Every row gives one point. Each copy is the shape, with its points in the same order, turned, moved and blurred by noise. Some copies are also mirrored. Which?

Shape:
[[  9  34]
 [-12  37]
 [ -9  20]
 [  7 -43]
 [  0 -18]
 [ 16  14]
 [  7 -60]]
Copy 1 (7 x 2):
[[-16 -21]
 [ -1 -39]
 [  2 -25]
 [ 39  38]
 [ 25  13]
 [ -6  -2]
 [ 53  47]]
Copy 1 is: only turned
Copy 2, 7 rows:
[[  3  38]
 [-17  41]
 [-16  24]
 [ -1 -40]
 [ -7 -15]
 [ 10  17]
 [ -2 -57]]
Copy 2 is: only turned

Shape:
[[-19  -1  -9   8]
 [-15 -23  26 -34]
 [ 23 -50  22  21]
 [ -9  22  30  30]
 [-14   9   3  23]
 [ -3 -21 -26   1]
 [ 45   2  24   0]
 [ 34  -1  -9  -9]
 [-20  -8 -26 -32]]
Copy 1, 9 rows:
[[ -9  10  -7  -8]
 [-29 -42  -3  -1]
 [-12 -15  47  28]
 [-11  14  25 -44]
 [ -4  19  11 -26]
 [  0   5 -10  20]
 [ 23 -28  44 -13]
 [ 31 -18  10   0]
 [  1 -17 -38   4]]
Copy 1 is: only turned
Copy 2 (9 x 4):
[[ -2  -5   1 -18]
 [  0  24  46   7]
 [-49 -14  24  34]
 [-31  28 -24 -11]
 [-17   4 -13 -16]
 [  2 -29  11  -1]
 [-13  15 -12  49]
 [  8  -9  -8  33]
 [ 33 -10  25 -11]]
Copy 2 is: only turned
Copy 3 (9 x 4):
[[ -8  -3  13   9]
 [ -6 -60  20 -20]
 [ 28 -49 -33  14]
 [-28   2 -37 -12]
 [-19   2 -11   7]
 [ 22 -10  19  20]
 [ 36 -22 -26 -35]
 [ 37  -8  -4 -22]
 [ 10 -15  44  -1]]
Copy 3 is: mirrored

Shape, 11 rows:
[[-10  21   6  13   8  -4]
 [-10   4 -15   2  -7   6]
 [ -8 -26 -12 -16 -14 -17]
 [-40  32 -15 -10 -13  -7]
 [  6 -17 -10  -1 -22   4]
 [-10  -5  24  11  24  21]
 [-16   8 -27  -8  -5   0]
 [ 11  -5 -16 -17 -15 -12]
 [ 17   0  24 -26  -7  14]
 [-21   1  20  23  12  23]
 [ -1 -19  14   7  24  21]]
Copy 1, 11 rows:
[[  4   3  29  -9  -4   8]
 [-17   4   5  -8  14   4]
 [-27  -4 -28  -7   3  28]
 [ -1 -13  21  11  37  26]
 [-25  20 -13  -5   3   7]
 [ 17   8   7 -38  -2  -3]
 [-21 -11   1   3  20   4]
 [-22   0 -17  13   2   3]
 [ 25  10 -26   1  -5  -6]
 [ 13  19  15 -38  11   7]
 [  9   7  -6 -39  -6  -9]]
Copy 1 is: mirrored
Copy 2, 11 rows:
[[ -5  -1  -1 -17 -11  11]
 [-13  -8 -15  -3   6  -9]
 [  1   1 -17   0  44 -11]
 [-24  -1 -41 -37  -1  -1]
 [ -5  -9 -16  20  23  -5]
 [-21  19  26   2  -6   5]
 [-12  -8 -24 -14   7 -19]
 [ 14  -2 -25   7  20 -13]
 [  4  34 -14  27   2   3]
 [-34   7  20  -2  -7  13]
 [-14  16  28  11   5  -7]]
Copy 2 is: only turned
Copy 3 (11 x 6):
[[ 12  10  -8  -2   4   7]
 [  7 -22   0  -5   6  -4]
 [-13 -32  -4  16   0 -29]
 [ 27 -27  -8  11 -16  24]
 [-11 -26   3 -12   3 -24]
 [ 21  26  10  -7   6 -25]
 [ 11 -30   5   6   8   5]
 [-22 -26   8   7   4  -7]
 [-21   6  30  -6 -19 -16]
 [ 30  20   0 -18   2 -20]
 [ 12  17  16  -5  16 -34]]
Copy 3 is: only turned
Copy 4 (11 x 6):
[[-19  -4 -22   6 -20  -2]
 [-19  -6   6 -13  -5   2]
 [-14  22  27   1  13   0]
 [-60   0 -12   0  -8  17]
 [ -4  -3  26  -5   0   6]
 [ 14  12 -23 -12 -29   7]
 [-32   1   2 -14  10   7]
 [-12  -1  13   6  21   5]
 [ 18   6   1   9  -3  38]
 [  2   8 -18 -17 -41   4]
 [ 25  14 -11 -20 -15   1]]
Copy 4 is: mirrored
